Every row gives one point. To make a cloud, some directions were put in groups of two or more. Within a group, all points are equally far from the middle, so they leave a hole (a ring in 2 directions, a hollow ball in 3). The other directions are filled evenly. Then the cloud was stretched, turned, moved and blurred a little. Count the holes, and give their numbers of directions, smallest first.
In the rows, zero is written as 128.

Cloud (13 x 2)
[[167 147]
 [173 136]
 [116 148]
 [132  97]
 [138  95]
 [174 134]
 [175 131]
 [167 104]
 [121 154]
 [119 106]
 [163 151]
 [110 122]
 [166 104]]
Holes: 1 (2)

Cloud (28 x 4)
[[ 69  97 174 118]
 [124 158 160 120]
 [114 101 105 102]
 [108 124 126 117]
 [ 67 111 139 137]
 [108 164 150 104]
 [142 129 132 160]
 [118 120  95 148]
 [128 176 167 123]
 [114 129 114 157]
 [141 157  85 172]
 [ 95 123 100 133]
 [118 111 104 119]
 [ 97 128 100 163]
 [118 122 160 161]
 [118 174 162 175]
 [140 119 145 121]
 [ 98 142 165 112]
 [108 143 146 130]
 [117 114 128 168]
 [ 94 129 172 161]
 [ 76  81 130 121]
 [142 167 137 168]
 [100 122 164 165]
 [150 135 147 159]
 [102 166 169 109]
 [ 96 140  88 153]
 [ 74 124 134  99]]
Holes: 0

Cloud (46 x 6)
[[123 136 112 140 140 144]
 [116 164 147 112 106  95]
 [123 157 131 167  97 121]
 [110 139 147 156 166  99]
 [114 129 125 135 167  96]
 [155 119 162 146 148 155]
 [175 138  90 127 131  98]
 [ 98  85 142 129 130  97]
 [137  92 132 146 174 123]
 [127 138 103 111 159 137]
 [108 140 131 122 100 163]
 [105 127  93 105 183 210]
 [146 184 138 138 133 108]
 [145 116 131 115 186 177]
 [105 120 104 102 185 198]
 [150 149 159 149 127 121]
 [103 148 161 156  92 122]
 [150 124  93 112 153 114]
 [131 112 145 189  77 117]
 [123  95 102 142 175 148]
 [ 84 175 137 197 149 122]
 [ 59 147 153 142 163 173]
 [145 143 165 148 104 110]
 [ 93 121 142 163 141 160]
 [126 113 117 116 186 140]
 [127 125 129  97 183 176]
 [116 131 129  99 126 135]
 [139 133  85  94 104 117]
 [ 89 120 139 131 104 132]
 [154  99 124 132 180 123]
 [121 162 139  98 109 154]
 [ 83 144 132 153 164 168]
 [113 169 118 118 109 104]
 [159 106 161 129 139 122]
 [157 112 110 147 165  80]
 [120 161 104 106 119 150]
 [163 153 101 132 126 131]
 [132 150  86  86 172 121]
 [105 116 163 151 150 134]
 [ 89 163 163 124 102  59]
 [108 122 133 131 129 137]
 [151 126 141 158 105  75]
 [107 148 105 143 151 141]
 [133 161 135 117 154 140]
 [143 177 103 130 133 120]
 [145 124 135 148 113  66]]
Holes: 0
